Each point is reached from the start by the listed moves, each made once or not at all, plus a little noise. Say if it took an odd or an even number of moves. Then give how often each move was made.

Moves:
(1): [44, 11, 3, -13, -17]
(2): [-2, 44, -1, 1, 24]
(3): [-9, 2, 43, -17, 9]
Start: [24, -5, -5, -4, -12]
Points:
[22, 38, -8, -6, 9] -> odd (0, 1, 0)
[60, 8, 42, -35, -23] -> even (1, 0, 1)

Moves:
(1): [39, -1, 3, -13, 11, 10, 8]
(2): [-3, 23, -6, -14, 2, -8, 7]
(3): [-10, 8, 40, -7, 1, 4, -1]
(4): [15, 15, 5, 28, -1, -5, -7]
(5): [-9, 3, 3, 3, 28, -6, 9]
(6): [-10, 13, 2, 5, 6, 35, 2]
Start: [-10, -12, 3, -5, 15, -6, 13]
Points:
[-7, 12, 48, 18, 15, -7, 5] -> even (0, 0, 1, 1, 0, 0)
[0, 26, 4, 6, 14, -18, 12] -> even (0, 1, 0, 1, 0, 0)
[-38, 13, 49, -2, 49, 28, 24] -> odd (0, 0, 1, 0, 1, 1)
[21, 39, 11, 1, 60, 23, 33] -> odd (1, 1, 0, 1, 1, 1)

Moves:
(1): [22, 2, -6, 1, -4, 5, -1, 4, -2, -4, -8, -2, -2, -11]
(2): [-2, 31, -14, 1, 20, 0, 5, -7, 2, 0, -2, -8, 5, -1]
(3): [8, 12, 22, -13, 4, -4, -4, 2, 16, 6, 5, 6, 6, -7]
(4): [1, 6, 17, 17, -2, 5, -2, -3, 4, 10, 0, -11, 0, -4]
(5): [2, -1, -2, 7, 24, 13, 2, 6, 6, -2, 6, 6, 14, 9]
(6): [-4, 7, 1, -6, -8, 19, -4, 0, 7, -5, 5, 5, -3, 14]
(7): [3, -5, 6, -4, -1, 3, 21, 3, 0, -1, -3, 5, -6, 4]
(8): [0, -1, 5, 2, -9, -4, 7, 36, -2, -7, 0, -16, 9, -2]
(9): [-8, 0, -17, 5, 2, -8, 6, -3, 25, 1, 7, -1, 5, -1]
(10): [-2, 1, -6, 0, 1, -5, -3, 4, 1, 26, -1, 1, 0, -4]
(11): [12, 4, -3, -2, 0, 7, 5, -1, -10, -4, 22, 4, 6, 1]
Start: [-12, -9, 1, 1, 9, -3, -16, 14, 6, 1, -21, -6, -5, 4]
Points:
[6, 3, 11, 16, -15, 14, -21, 56, 14, 23, -27, -29, 1, -4] -> odd (1, 0, 0, 1, 0, 1, 0, 1, 0, 1, 0)
[16, 6, 7, -6, 35, 6, -22, 32, 28, 26, -16, 5, 18, -8] -> even (1, 0, 1, 0, 1, 0, 0, 0, 0, 1, 0)
[1, 37, -14, -14, 22, 5, 5, 18, 55, 25, -17, 3, 1, -3] -> odd (1, 1, 1, 0, 0, 1, 1, 0, 1, 1, 0)
[5, 42, -12, -4, 46, 23, -12, 19, 60, -3, -7, 1, 20, 4] -> even (1, 1, 1, 0, 1, 1, 0, 0, 1, 0, 0)
[17, -11, -19, 7, 31, 17, 20, 21, 25, -8, 7, 8, 14, 7] -> odd (1, 0, 0, 0, 1, 0, 1, 0, 1, 0, 1)

Moves:
(1): [9, -4, 2, 10, -2, -7, 0, 1, 1, -13, 1, -7, -2, -3, -10, 5, 2]
(2): [-1, 11, 14, -2, 4, -4, 4, -1, -7, -10, 1, -6, 10, 7, 4, 6, 6]
(3): [4, 1, 20, 0, -8, 4, -5, -5, -4, 5, 0, 10, -3, -5, 2, -8, 2]
(4): [-16, -4, 3, 13, 4, 4, -5, -12, -15, 12, -2, -6, 4, -9, -9, 10, 1]
(5): [-9, -10, -2, -4, 26, -6, 2, -19, -9, 13, 4, 11, 12, -2, 5, -13, -10]
(6): [7, 5, -1, 0, 9, 19, 8, -20, 20, 16, -8, -14, 25, 6, 1, -17, 14]
(7): [2, 2, 0, 9, 14, -2, 26, -16, -5, 8, -15, 0, -12, -2, 1, 10, 5]
(8): [15, 4, 11, -4, -8, 4, -14, 33, 9, -13, 20, -10, -7, -17, 9, -5, 9]
(9): [12, -2, -9, -9, -1, -4, -14, -5, 10, 8, 2, -1, 5, -10, 4, 18, 5]
(10): [6, -1, -7, -5, 0, -11, -1, 8, -8, 8, -3, -3, 8, 7, 2, -2, 10]
(11): [3, -13, -8, -7, -7, 12, 11, 1, -22, 1, 26, -8, 5, 7, -15, 7, -6]
(12): [-6, -5, 4, 5, 1, 19, 2, -5, 5, 4, 6, 15, 4, -5, -13, 6, 15]
(13): [-13, -12, 5, -3, -5, 0, 9, 15, 9, 5, -5, 1, 4, 3, 5, -4, -7]
(14): [-4, -8, -3, 9, -3, 5, 2, 1, 8, 1, 10, -3, -4, 15, 1, 3, -2]
Start: [-4, 9, 16, 6, -2, -16, 0, 4, 6, 10, 11, -11, 1, -6, 8, -8, -8]
Points:
[-13, -25, -2, 0, 20, -5, -2, -27, -33, 55, 45, -3, 41, -18, -20, 18, 5] -> even (0, 0, 0, 1, 1, 0, 0, 0, 1, 1, 1, 1, 0, 0)
[-17, -29, 47, 22, 21, 49, 37, -21, -1, 60, 46, -17, 30, -13, -5, -19, 12] -> even (0, 0, 1, 1, 1, 1, 1, 1, 0, 0, 1, 1, 1, 1)
[-3, 2, 12, 8, 2, 15, 3, -32, 0, 36, 41, -51, 44, 10, -9, 20, 6] -> even (0, 1, 0, 1, 0, 1, 0, 0, 1, 0, 1, 0, 0, 1)
[-13, -2, 22, -2, 36, -34, 25, -20, 4, 35, 0, -8, 22, -12, 29, 9, -9] -> odd (0, 1, 0, 0, 1, 0, 1, 0, 1, 0, 0, 0, 1, 0)
[24, -11, 19, 5, -1, 24, 27, 10, 33, 28, 38, -37, 23, -29, -14, 11, 27] -> even (1, 0, 0, 0, 0, 1, 1, 1, 1, 0, 1, 1, 1, 0)
[9, 3, 30, 0, 35, -4, 45, -45, -29, 50, 15, -21, 47, 12, 9, -25, 13] -> odd (0, 1, 1, 0, 1, 1, 1, 0, 0, 1, 1, 0, 0, 0)
